Each point is reached from the start by the listed moves, each made once or not at all, plus a little noise. Say if it took an odd or an even number of moves. Then give how often each move was made.

Moves:
(1): [39 17 -7 27]
(2): [-60  12  52   2]
Start: [  4   5 -13  -9]
Points:
[  2   4 -12 -12] => even (0, 0)
[-14  32  34  23] => even (1, 1)
[-55  20  42  -8] => odd (0, 1)

Moves:
(1): [21  4 -8  0 -8 -6  7  7 15]
(2): [ -9  16  -5 -19  13  23   0  -8   4]
(3): [ 12   3  13   1 -16  32  -9  11 -15]
(4): [ -5  17  25  15  -2  13  12 -10   6]
(5): [  6  -5   9   8  22   6 -23   1  14]
(6): [  1 -14   2   4 -18  12  20 -19  15]
(7): [ -5 -16  19 -10  21  -7  21  -9 -15]
(8): [-3  1 -7 15  6  8  5 17  2]
(9): [-11  -9  18   0  -1  -8   2  14  17]
Start: [-12   0 -21  -3   2 -16  18   2  12]
Points:
[ -8  -5 -20  20  29  -1  -1  18  27] => even (0, 0, 0, 0, 1, 0, 0, 1, 0)
[-4 34 15 11 -6 45 35 33 43] => even (1, 1, 1, 1, 0, 0, 0, 1, 1)
[-10  -6  35  26  40  -9  42  21  50] => even (1, 0, 0, 1, 1, 0, 1, 1, 1)
[-27  35  -9   7  22  28  34   1  24] => odd (0, 1, 0, 1, 0, 0, 0, 1, 0)
[-16  -3  34  12  42  -4  27 -18  17] => odd (0, 0, 0, 1, 1, 0, 1, 0, 0)
[ -8  22  10 -16  26   8  57 -21  22] => even (1, 1, 0, 1, 0, 0, 1, 0, 0)
[-33 -11  14  -8  60   5  22  17  35] => odd (0, 1, 0, 0, 1, 0, 1, 1, 1)
